Rows are points. Each copy is the shape, with its points in the same order, stretched, turned, moved and blurred by noise. Say if it was mirrored as well.

Shape:
[[-19 -13]
 [  8 -19]
 [ 14  -3]
 [-18  41]
 [-15 -20]
 [-16  19]]
Copy 1:
[[-22 -18]
 [-12  13]
 [  5   5]
 [ 23 -60]
 [-28  -9]
 [  6 -42]]
Copy 1 is: mirrored
Copy 2:
[[ 12   0]
 [ -7  -6]
 [-10   6]
 [ 13  37]
 [ 10  -5]
 [ 11  22]]
Copy 2 is: mirrored
Copy 3, 6 rows:
[[-45  -2]
 [-16 -14]
 [  3  -2]
 [ -4  43]
 [-45  -6]
 [-18  26]]
Copy 3 is: only turned
Copy 4 (6 x 2):
[[ -1 -13]
 [-22  -9]
 [-12  13]
 [ 44  45]
 [-11 -20]
 [ 21  22]]
Copy 4 is: mirrored

Shape (10 x 4):
[[-10  14  -3 -12]
 [ -1  12 -17  11]
 [-18 -19  30  14]
 [ 30 -24  -7  21]
 [ 24  22 -15 -23]
 [ -2  28  15  -8]
 [-17   7 -11  17]
 [-14 -17   9  -2]
 [ 32  20  38 -27]
 [-26 -30  25  28]]
Copy 1 (10 x 4):
[[  9   2 -19  -9]
 [ 37  -1 -11  -1]
 [-13 -32  16   5]
 [ 26   6  54  25]
 [ 25  30   5 -11]
 [ 11  -3  -8 -30]
 [ 29 -15 -19   3]
 [ -6 -12   3   8]
 [-10  17  42 -34]
 [ -7 -43  13  15]]
Copy 1 is: mirrored
Copy 2 (10 x 4):
[[  3   9 -14 -11]
 [ 15 -11  -4  -7]
 [-18 -13  11 -23]
 [  3 -13  39  23]
 [ 22  32  -2  12]
 [ 12  25  -4 -28]
 [  5 -25  -7 -11]
 [-14  -9  -1  -6]
 [ 15  60  32 -20]
 [-23 -38  14 -18]]
Copy 2 is: mirrored
Copy 3:
[[ -3  18  -8  16]
 [  8  18   6  18]
 [ -1 -26 -11   4]
 [-12  -7  29 -11]
 [-20  29   6   9]
 [-15  11 -11  22]
 [ 16  14  -3  18]
 [ -2  -9 -10  -4]
 [-51  -7  -4   7]
 [ 10 -29  -6  -1]]
Copy 3 is: only turned

Shape:
[[ 13  20  18 -13  -3 -12]
 [-15 -10  10  -7 -16 -12]
 [  0  15 -21  31 -28  31]
 [  5  20  32 -19  15   6]
 [  1 -12  19  -5  10 -14]
 [ 11  26  15  -1   5 -27]
 [ 42  35   2   3  22  -2]
 [ -7  -7  -1 -28 -11 -15]
 [-20  20 -43  25  -7  29]
 [-51 -12  -9  -4 -21 -10]]
Copy 1, 10 rows:
[[ 28 -10  25   9   9  -9]
 [ 23 -25 -11 -11 -13  -3]
 [-30 -11  26 -14   6  10]
 [ 17  -1  26   3  20 -24]
 [ 23   0 -16  13   2  -8]
 [ 22  -2  16  22  -3 -17]
 [ -1  22  32  43  29  -7]
 [ 37 -18 -11 -14 -12  14]
 [-29  13  13 -31  -5  16]
 [ 22 -24 -20 -37 -30   4]]
Copy 1 is: only turned
Copy 2, 10 rows:
[[-10  18  -2 -25  22 -24]
 [  3  -9  16  -7   9  13]
 [-15  11  11  20 -53   2]
 [ -4  28 -13  -6  41 -22]
 [  1 -10  -7   0  25 -11]
 [-20  -5  -2 -25  26 -33]
 [-21  20 -36 -22   6 -60]
 [  5  -3  -1 -24   9  20]
 [-28 -13 -12  22 -60  25]
 [-15 -33  23   5 -12  57]]
Copy 2 is: only turned
Copy 3, 10 rows:
[[ 36 -10   2  -4  11   9]
 [ 10 -11  -5 -14   9  -3]
 [-36 -22  -5 -15 -22  52]
 [ 40  -4  15  18   7 -10]
 [ 26 -18  -1   6  25 -11]
 [ 34 -25   9  -7  28  14]
 [ 25  -5  20  22  23  34]
 [ 22   7  -6  -8  17 -17]
 [-47 -13  19 -14  -8  40]
 [-17 -17   1 -37   5 -10]]
Copy 3 is: mirrored

Shape:
[[ -5   8  11   5   5  -6   0  15   0]
 [ -6  16  14  16   5  -4  13   0  15]
 [  2 -31  12  13   4  -6  12  16   2]
 [-56   6   9  16  17  -8 -14  14  -1]
 [  9  11  -6   8  15  42   8 -47   1]
 [ -2   8  -6  19  -5 -14   7  -1  -7]
 [  5  -8  -2  -3  12  26  15 -21   9]
 [ 18  -5  13  15   5   0 -19   7   6]
 [  5  15 -13  13  -8  -4 -11  22  16]
 [ -7  -2  -5   4   8 -14 -12  -2  16]
 [-39 -10  11  -3 -56  -6  15 -31  -2]
 [ 17  -4   0  11  16  27  -8   2   0]
 [ 17   7   4  -3   8  -7   2  13  -3]
 [ 21  -2  12  16   4  -3  12  20  -3]]
Copy 1 (14 x 9):
[[  6  14  29   7   4  -1   9  -4  -7]
 [  5  19  28  -4  16 -23   9   0   7]
 [ -1  19   9   1   8  -6  -9 -38  19]
 [ 29  -6  25  25   2  31  37  15   8]
 [-26   0 -24 -36  17 -33   7 -10  -4]
 [ -9  16  10   5   9  -1  -3   2   5]
 [-12  -2 -13 -16   8 -30  -2 -24   5]
 [-17  20  26 -11  11  -1   7 -27 -15]
 [-18  14  33  16  -9  -2  16  -3  -8]
 [-11  -5   8  16  14   2   5  -3   0]
 [ 17 -33   3 -16  11   1 -46  33  60]
 [-23  18   4 -13  -2  -9  15 -38 -16]
 [ -5  16  21   5   4 -18  -2 -13 -22]
 [ -6  33  27  -5   5 -17  -2 -30 -10]]
Copy 1 is: mirrored
Copy 2, 14 rows:
[[ 17  -3 -11   3  -2  -6 -15   2   0]
 [  9 -11   0 -11  -5  13 -11   6   9]
 [ 16 -18  -5  -3  23 -24  -9 -10 -35]
 [ 28   2 -14 -21 -52   2   1  -4 -11]
 [-22  -2  45  13   1  38  -4   9  24]
 [ 18  -5  -7   1   7  -6  13  11   2]
 [-14   3  37  -1  16  16 -10   0   4]
 [ 12 -10 -15  18  12   9 -19 -11 -24]
 [ 36  11  -8  -1   8  18  -8 -11   8]
 [  6   4 -11 -19   4  12   4 -11  -7]
 [-10 -10   6   5 -21 -25  40 -23  34]
 [ 11   6  20  15  13  15 -23  -3 -12]
 [  8   6 -12   7  23  -4 -15   4  -6]
 [ 21 -17  -8  10  22 -17 -18   6 -13]]
Copy 2 is: only turned
Copy 3, 14 rows:
[[-12   2   7 -11   2   3  23   4   2]
 [  1   5  20 -20 -13 -11   7  -8  -7]
 [ -5  -8 -26 -16   5 -20   9   4 -13]
 [-37  -2  15 -22  24  38   3  -3 -31]
 [ 46 -13  18   1  -4   1 -31 -32  22]
 [  4  22   8  -5  12  -5  -6  11  -1]
 [ 21  -6  -3  -2  -6  -2 -13 -22   2]
 [-10 -14  -3  -1   0 -26   8  -1  20]
 [-19  21   0 -12   3  -9  13 -12  20]
 [-19   9   1   7   3  -5   2 -16  -4]
 [-10  24   8 -10 -49  15 -53  10 -20]
 [  8 -19  -7  -7  10  -7  10 -14  24]
 [  2  -1  -5   6  -1 -10  25   9  20]
 [  5  -9 -10 -15   3 -28  26  12  12]]
Copy 3 is: mirrored

Shape (15 x 11):
[[ -8   1   0 -10  -2  17  -7   0  -8 -15 -11]
 [ -9   5   0   4  -4 -20  -7  -9  29   0  -6]
 [-11 -14  13   1 -14  13  10 -26   5 -12 -11]
 [-12   4   5  -3 -10  14 -24  20   7  -1  -8]
 [  7   7  -3  -5  17  15 -22 -12  -8  -3  22]
 [ -3   1  11  10   7  16 -11  10  -5  -4 -14]
 [ 17  -3  11   8 -16  17  -2   2  33  27  -3]
 [  4  -1   2  10 -12   2 -15 -18 -13 -14  -2]
 [ 19 -16 -54   3 -21 -31 -22   3  48  29 -16]
 [-11 -39   7 -14  32  18  14   8   7  10  -8]
 [ 16  -9   9  -3  -9 -34  21 -11  -6   2  -9]
 [ -1   2  12  -5   0   6  26  -5 -12 -19  25]
 [ -9 -18   9   7 -23 -10  -3 -21  -5  13   6]
 [ -1 -35  14 -15 -16  -4 -23 -24  24 -18   9]
 [  2   4  14 -20 -23 -16  23 -25   4   9  -8]]
Copy 1:
[[ 22  -3 -15   7  -5  15   8  16   1 -11 -14]
 [-14   6  -1  15 -18   1  10 -10  -2  -7  27]
 [ 17  18   1  17   6  21 -10   2 -12 -18 -11]
 [ 11 -25 -16  17 -26   9  12   9   9 -11  -9]
 [ -9   3 -45  -6  -3   2   3  -2  19   8 -13]
 [ 13  -7 -11  18   1  -4  12  29  15 -11  -4]
 [-10   4 -14  19 -28 -21 -10  -2 -15 -26  -5]
 [-12  -4 -16  17  10  21   3   3   1 -15  -6]
 [-60   1  -3  29 -58 -17  49 -27 -40   3  22]
 [ 46  19 -15  21  -5 -26  21   0   0  10 -17]
 [ -6  -1   2   6  23  -7  19 -15 -28 -34  10]
 [ 19  -8 -17 -14  24  -1 -22 -10 -25  -5 -10]
 [-26  -2   6   7   5   5  -1 -23  -3 -16 -16]
 [ 11   7 -27  41  -6  36 -10 -50  -8  -4   3]
 [  7  13   7 -14   2   4   3 -19 -22 -35  -1]]
Copy 1 is: only turned
Copy 2 (15 x 11):
[[  6  -1 -12   3   4  -5   9  -2  -3   7 -19]
 [ -9 -22  -8 -12  20   5   7   9  -6 -23   8]
 [  9 -15 -25 -14  11  13  15 -22  -1   4 -21]
 [ -1  -7 -16  13   4 -11   0   8  -5 -21 -18]
 [-15   9 -22  -2   6   9   3  13  16  12 -16]
 [  5  -2  -2   5   6   4  -9  -8  -8   7 -17]
 [ -1   0 -36 -11  -6  27  -1 -10 -21 -24  -7]
 [  5 -13 -26  -1   8   0  -1   2  12   9   0]
 [-26 -43 -11   1 -12   0  17  34 -33 -30  57]
 [-14  -4  27 -16  -5   4  -3 -17 -28  27 -36]
 [  9 -19   5 -27   5 -10  -9  -4 -15  12  38]
 [ 21   6  -7 -31   5   9   6   0  11  14 -18]
 [ -6 -20 -18 -16  -3  -4   1 -10  10   0   4]
 [-14 -35 -53 -22  17 -19   2  18  -2 -14 -12]
 [  5  -4 -21 -31   9  -2  18 -17 -10  -8  16]]
Copy 2 is: mirrored
Copy 3 (15 x 11):
[[  7 -14  -3 -11   3  -4   2  17  -5   0 -24]
 [-11  18   7 -18   3  -6 -10   2   2  14   8]
 [ 13  -5   2 -19  -1 -12  14   1  15   7   0]
 [  3   4   9  -6  22  -3   2  23 -15  -4 -12]
 [-10  -4 -19   0  14   5  -7 -17   7  -5 -39]
 [ -5  -1   4 -14  12 -11   7  18  -7 -17 -26]
 [ -1  31   6   9  24   7  14  10  33  -7   5]
 [ 15   4  -5 -17   2  -3  -6 -21   4  -1  -8]
 [ -7  23  17   3   8  33 -45  10  28   6  44]
 [-29 -32 -16  -3  18  -1  21  45  14 -22 -20]
 [ -1  10  -1 -14 -21  22  17  -4  10   0  21]
 [  5  -5  -7  11 -10  -2  24  -6  -8  15  -9]
 [  8   5   3 -14  17  15  17 -15  20   4  20]
 [ 18   4 -34 -27  15  -2 -12 -12  21   8  26]
 [  9  13   3 -11  -8  25  27   2  18  24  13]]
Copy 3 is: mirrored
Copy 4, 15 rows:
[[ -8  -1  12  16  -8   7  -7   0  -4  -6 -26]
 [ -6  -7   0  -4 -13  -4  13 -21   5  22  16]
 [-20   1   6   0  17  -5   8 -11  -4 -11 -17]
 [  0   2   7  24  -6  21  -4 -24   0   4  -7]
 [-11  29  14  16   1  -2  12  15   0  -2   7]
 [  5   6   4  22  10  12   5  -2 -20   4 -12]
 [ 31  18 -13  -5  22  25   4 -35   2   1  10]
 [-12   4  23   5  -2   6  -3   0 -25 -14   3]
 [ 31   6 -44  -6 -42   4 -13 -54  22  -4  24]
 [-10  20 -49  39  32  -4   1   5  24   3 -33]
 [ -8 -23 -10 -20  -1  -2 -15   5   7  -3   8]
 [-12  -9  23   7  16 -19  -3  20  24 -11   0]
 [-27  -7   3   3  18   2   4 -11   0 -21  15]
 [-41  29  -3  -1  11  -3 -13 -48   9   0   7]
 [-17 -20   2 -23   0   5   1  -6  25   1   0]]
Copy 4 is: only turned

Shape:
[[-20  -9  20   1   2   6 -22  18 -35 -18  31  -9]
 [ 25   5  13   9   0  26  10 -15  12  -8 -14 -12]
 [-29  -7  13  12  15   6 -19  10  -6 -21  21  21]
 [-23   1 -13  27   2 -20   0  19 -19 -36  34 -11]
 [-28  10  -1   6   8   0  -6  28 -34 -12  -1 -21]
 [ 41 -27  10   9   6  -9 -22 -17  -2  15 -14   1]
 [-35  13 -12  30  -6  -7 -17  25 -38 -23   8  25]
 [ 44 -13  -6 -24  19 -15  -8 -18   7   7  -5  13]
 [-18 -32 -13 -10 -22  20  -8   2 -30 -33  13   7]
 [  4   9   1 -19 -16  19  -6 -41 -11   7   0 -10]
 [ 10  -2   2   9  -5  16  -8  29 -31  -7  24  12]
 [-18   6  -4  17  -1   2   1  18 -14  12  37   6]
 [ 32 -30 -13  -6  36  13  11 -22   1  18 -18   2]
 [  0 -21  -6  -1 -22  16  -5 -10  16  16 -15 -26]
 [ 28 -51  15  -9  19 -12  12 -33 -14  16 -17  20]
 [ 18   5  28 -16 -27   4  23  -6  -1   6  -3   1]
 [ 38 -14  10  21  14  -1   4 -27 -20  13   6   3]]
Copy 1 (17 x 12):
[[-30  16   9   5  16 -51 -10   0  29   6  54  29]
 [ 30  17  -1  14   4 -29   5  -6  -4   9 -20 -30]
 [-47   3   7   6  29 -30  -1  15  21  15  41  22]
 [-49  27 -13 -26  22  -1 -26   7  20 -11  47  15]
 [-21   4  -3  -4  14 -33  -2 -19  30  -5  49  -1]
 [ 14  -6 -15   2 -29 -49  12  19   1   3 -16  -8]
 [-58 -17  -1 -17  32 -28 -22  -7  10  -2  60   9]
 [  3 -10  -8  14 -31 -14   6   3   5  -6 -52  -4]
 [-18   6  37   8  19 -21 -20  18  13 -18  46  15]
 [ 22  -6   3  20  -9 -18 -32  -9   6  12  -6  -3]
 [-14   3  16  -6  13 -52   8 -15   1  -8  32  28]
 [-25   1  -1 -21   9 -19  -2  -9  10  11  48  38]
 [ 31 -16  -7   3 -10 -16  21  19  11 -11 -36  -4]
 [ 32   9  -1  14 -23 -17  12   7  -2   7  20 -19]
 [  2 -21  18 -15 -19 -24   1  42  35   3 -24   3]
 [ 11  11  34  -6 -22 -25  -7 -15   9  19  -8  -9]
 [ 13  -2 -13 -21  -6 -41  -9  19   8   1 -17   8]]
Copy 1 is: mirrored
Copy 2:
[[ 24  28 -17 -29  -4 -10 -12 -25  -6  44  19  36]
 [ 31   1   7  15  10 -28  21   8 -20 -16   6 -19]
 [ 12  21 -27 -22  14 -12  -8  15   9  51  13  37]
 [  7  13 -14 -16  11  30  17  -8  -3  50  -7  36]
 [ 32  -6   7 -40   5  20  -8  -5   5  39  12  20]
 [ -9  10  10  -8  10 -34  17   8 -31 -30  14  11]
 [  7  34  11 -35  29  39 -20   9  28  54   3  36]
 [-24 -13 -15   1 -26 -27   7  33 -36 -27 -12  14]
 [ 23  49 -12 -38   7 -10 -19  -9   0  39 -32  24]
 [ 43   2 -13  -1   8 -29 -25  -8 -13 -34  -7   9]
 [ -8  34   2  -7   6   5 -21 -17 -22  44  13  10]
 [-10   7 -23 -17  28  12 -14 -22 -11  43  21  14]
 [ -2 -10 -17 -14  24 -29  20  43 -48 -26  -2 -10]
 [ 23 -14  10 -28  23 -37   6 -23 -14   1  -5 -15]
 [-14  27 -30 -38  13 -34  34  39 -26 -53  15   6]
 [ 13  10  -8  -2 -19 -12  10 -15   3 -30  23 -23]
 [ -2  21 -13   5  30  -9  22   5 -38 -36  19  13]]
Copy 2 is: only turned

Shape (15 x 12):
[[  7  15  26  18  26 -15  16 -33 -21   9   5  23]
 [  2  10   9  20   6 -13  -9   5  -2  23 -12  15]
 [  4 -25  21 -11 -18  -8  -7  -1 -10  -8  -8   9]
 [ -8 -28   1  -6   6  22   5  -6   5 -17 -27  15]
 [ -7 -16  39  -5  33  19  -1 -21 -19  -1  -4  -1]
 [  6 -24  36   3  16   5   4 -37   9   9  -5  -3]
 [  8  32   3 -11  -6 -26 -28 -11 -15   7 -19  -9]
 [ -8 -10  25  -4   8  22  -7 -23   2   0  15  19]
 [  0 -15  15 -16  18  -8  -7  -3  13 -19  -5  12]
 [ 34  10  10  10   4  -3  -7  -1  -2   3  -3   1]
 [-17 -15  20  -9 -15   2  -3   4  21 -17 -15 -16]
 [  9  21  19  21  13  -7   8   0 -18   3   2   2]
 [  5   6 -13 -13  -3 -25  -8   2 -11  17   3 -19]
 [-15 -28 -18  10 -23 -11 -38  11  11 -33 -16 -17]
 [-12 -15 -18  -2 -30   4 -10   4  16 -34 -20 -14]]
Copy 1:
[[  3 -19  35  15  -5  -8  11  44  24  -9  -9 -17]
 [ 10  -2   2  21  -7   0  11  11  13 -38  10   1]
 [  5  -5  26   0   0   2  -2 -30 -11  21  -6   6]
 [-10 -19 -14   0  15   9  -1 -27 -21  -2 -36  12]
 [  5 -29  18  33  36   7  10   8 -19  23 -23 -14]
 [ -6   3  16   3  32  -1   5 -17 -12   7 -21 -26]
 [ 15  23   8  38 -14 -13  12  17   4  -4  -7  15]
 [  3  -5  15   1   9  28   8  14 -12  14  -4 -13]
 [  6  -6  -5  -5   0  -8  -5 -12 -26  18 -20 -19]
 [ 21   5  -6   6  12  -9  15  11  14  -6  -6   6]
 [-11  12 -22  13   2  -1   1 -58 -17  13 -20 -12]
 [ 11 -15   0  27   0  -8  19  24  27  -7  -6  -2]
 [ -3  16   2  14 -10 -18  -9   9   2   8  22  10]
 [ 15  10 -19  14   1   1 -43 -53  -7  24 -32  18]
 [ -5  13 -34   1  -7   0 -19 -52  -3  16 -36  19]]
Copy 1 is: mirrored
Copy 2 (15 x 12):
[[ 31  22   7  51   2   5  -8 -23  32 -24 -18  19]
 [ -5  18  16  32 -17  -4 -11 -13 -13   2 -30   4]
 [-19  23   9   2  -8 -16 -15  11  27 -13  -3 -19]
 [  3 -30  -1 -23 -25  -9   0   4   7 -20  -7   2]
 [ 29 -17 -14  27 -10 -26   9  21  41 -26   1  36]
 [ 31   0 -23  34 -31 -30  -8   0  53 -22  -7  11]
 [-16  36   0   1  26 -29 -19 -18 -10  -3 -17   7]
 [ 22   4  12  24  -9 -19 -10   9  22 -13   9  13]
 [ 12   2 -10   4  -1 -18  -5  11  -1 -41   7  -9]
 [  4  19   7  21   9 -17   9 -13 -10  -2 -19 -15]
 [-12  11  -7 -12 -26 -36  -1  16  -2 -19   8   3]
 [  5  23  15  36   3  -6  13 -14  -6  -8 -16  17]
 [-22  24 -22   3  11   4 -17  -5  -8  13   6  10]
 [-42  -2   0 -16   0 -35 -10 -18 -19 -14  14 -19]
 [-32   1   2 -38 -10 -24  -2 -15 -17 -12  10 -13]]
Copy 2 is: mirrored
Copy 3:
[[-13  -3  -6 -21  -1   8 -27   1  60 -14 -43 -39]
 [-19  27  -1   9   4  12  10  12  26  -9 -13  -1]
 [ -6  22   2  -4  -8 -15 -15 -22  -6   2  10   6]
 [  8  14  -6   0  18  -3 -23  -1 -28   6  21  -5]
 [  2   4  39 -10  35 -15 -39 -11  32   4  -8 -21]
 [ 22  17  12  -2  11   4 -27 -22  38  19 -31 -18]
 [-40   3  12  10   5  19  16 -41  11   1  -7  -6]
 [ 10   5  18  -7  10 -13 -29   0  -5  -6 -26 -12]
 [ -7   9   1 -16  22 -20  -2 -18  -8   8  -1   1]
 [ -5  -8  -5   7  10  11 -14 -12  15  -9 -21  19]
 [-12  14  13   4   7 -17  -1 -19 -21  38  10   3]
 [-29 -14  10 -16   9   1 -19   8  45  -7 -22  -9]
 [ -2   0  12  14 -18   3  30 -21  18   0  17  -3]
 [ -9  11  16 -28   9  23  17 -16 -51  26  41  41]
 [ -6  -2  -6  -3  -4  14   4 -22 -59  34  32  21]]
Copy 3 is: mirrored
Copy 4, 15 rows:
[[ -2 -45  39   2 -38  23 -22 -19 -15   8  12 -17]
 [-17 -20  -8   5 -11   0  -7 -13 -13  22  17   1]
 [-23  20   1  10 -21   1 -21  -4   1   1   2  21]
 [-15  18 -16   4   0  19 -12 -18  -2 -20 -19 -11]
 [ 12 -16  24  13 -39  10  -9 -39 -31 -12  -8   9]
 [  8 -18  15   5 -28  22  -9 -21  -6 -24  16  27]
 [-13  -4  19  34 -22 -31 -17  -6  11  11  16  -6]
 [ 15   3   1   7 -34  32 -14 -19  -4   0  17   1]
 [-15  12  13  12   0  14 -30 -28 -16 -16  13  -4]
 [-14   8  15  -1 -16  -1   6  -2 -18   0  19 -13]
 [  1  21 -21  -8  11  -8 -24   6   3 -23  -3  23]
 [  0 -21  19 -15 -19  -5  -5  -4 -26  13   1 -15]
 [ -5   1  30  14  11 -24  -4  -6  15  25   6  13]
 [-29  43 -48 -32  14 -29 -12 -20  25   2   0  16]
 [-13  45 -38 -23  20 -16 -15  10  31 -15 -15  -2]]
Copy 4 is: only turned

Shape, 17 rows:
[[ -4   8  11 -19   4  34 -11   5  28  -3   4  13]
 [-10   3   6 -11 -19  -4  -4 -12  -1  23  -9 -12]
 [  0  -8  10 -17 -22   1 -20  -7   2  -7  -5 -23]
 [  0  -1  16 -13 -22  -1   1  13  13 -12 -10   9]
 [  6 -11 -18   8  -3 -17   2  -6 -14  24  10   8]
 [  7   5  -4   3  12  16  25  14  11 -11  17   7]
 [  5 -19  -8   3  -5  -9  -5 -27   7  10 -17  -5]
 [ -4   6 -14  14   0 -24  -6 -10  10   6  22   0]
 [ 15  -2 -20   3  -3 -10 -14 -15 -18   5   1  15]
 [ -9   3   7   7  16   6  17  15  14  -2  17  10]
 [  2  22  27 -11  14  12 -12  12   7  -8 -10 -12]
 [ 20 -16  -7  -2 -14 -11 -11  -8   0  16   3 -17]
 [ -8  27  23 -26  11  12  34  -3  25 -17  20   1]
 [-21   6  24 -10  18  23  13  -1   5 -15  26   4]
 [-12   2 -24  -7   8   2   8  10   5  -8   2   0]
 [  3   3 -15  28  -9   5   5  -6  -1  -3   3   7]
 [ -2  -6  28 -22   2   9 -10  14  22 -23 -20   5]]
Copy 1, 17 rows:
[[ 21   5  11  14   9 -29  16   6  10 -37 -11  -9]
 [-16  -2  16  -5   5 -12 -30  28 -11  -7  -3  -7]
 [-13  19  13  -1  -9  -5 -13  19 -21 -20   5 -31]
 [  8   6  15  13  -9 -12  -8  10   7   6 -28 -19]
 [-22 -14  -7  15  -7   7   0  11 -14   7   7  17]
 [ 10 -14  21   7  11 -11  16 -24  13  -1  -1  11]
 [-21   3 -23   4   9  15 -21  -1 -17  -2  -6 -20]
 [-37   5   2  -2 -21   4  10 -13  -4  -2  -7  16]
 [ -5 -18 -26  12 -25   9  -4   6 -16 -10   8  -2]
 [  0   3  25   6  12  -2  19 -10  20   4 -12  25]
 [ 19  12  30 -19  -2  -4  -7  16 -12 -21 -17   4]
 [-22  -3  -2   9 -11   2  -1  13 -37  -6   4 -10]
 [ -4 -12  60   9   6 -21 -13 -34  31 -23 -14   8]
 [  0  12  45   9  18   1  12  -8  39 -34   3  19]
 [  3   9   1   2   3 -11  -2 -14  -6   9  17   6]
 [ -8 -13 -10 -16   1   0   4  -9  12   7   1  -9]
 [ 25  23  13  14   1  -1  -4   5   2 -10 -30 -20]]
Copy 1 is: mirrored
Copy 2:
[[ 21  -3  -1  18  -7   0  -8  -1 -39   0  -4  -9]
 [-18  -4  26  12  -9  -6   0 -11   2  12  -4 -25]
 [ -7 -14   2  25   9   0  20 -22  -7  -9  -5 -27]
 [  1 -26  -3  13  18  15   9   2 -18  15 -10 -20]
 [ -7 -11   6  -8 -10 -13   6  -2  28   4  -5  16]
 [ 38  -7 -24 -16   2   8 -15  -9 -22   0   3  -2]
 [  1 -11   8  31   3   0  -7 -10  18  16   6 -10]
 [-18   3 -20   7  -7  -6  -3   5  11  -3  -2   8]
 [ -9 -30  -4   7 -15  -3  16 -12  10  -6   4  17]
 [ 26   3 -14 -10   2   7  -9  15 -12   5   1 -11]
 [  3   9  13   1  10  15   3 -12 -37 -15  18 -31]
 [ -4  -2   6  17   6 -22  12 -16  11   1   1  -2]
 [ 27 -10 -19 -11   1   6 -38   4 -42   1  13 -41]
 [ 36 -10 -18 -10 -12  15  -4  14 -25 -18   8 -35]
 [  8 -10 -15   6  -5  16 -16 -23  -3 -15 -12   8]
 [  4  -8 -14   4 -14   7   3 -14   6  17   9   3]
 [ 15 -19   1  24  27  22  10   5 -32  -2   1 -26]]
Copy 2 is: mirrored
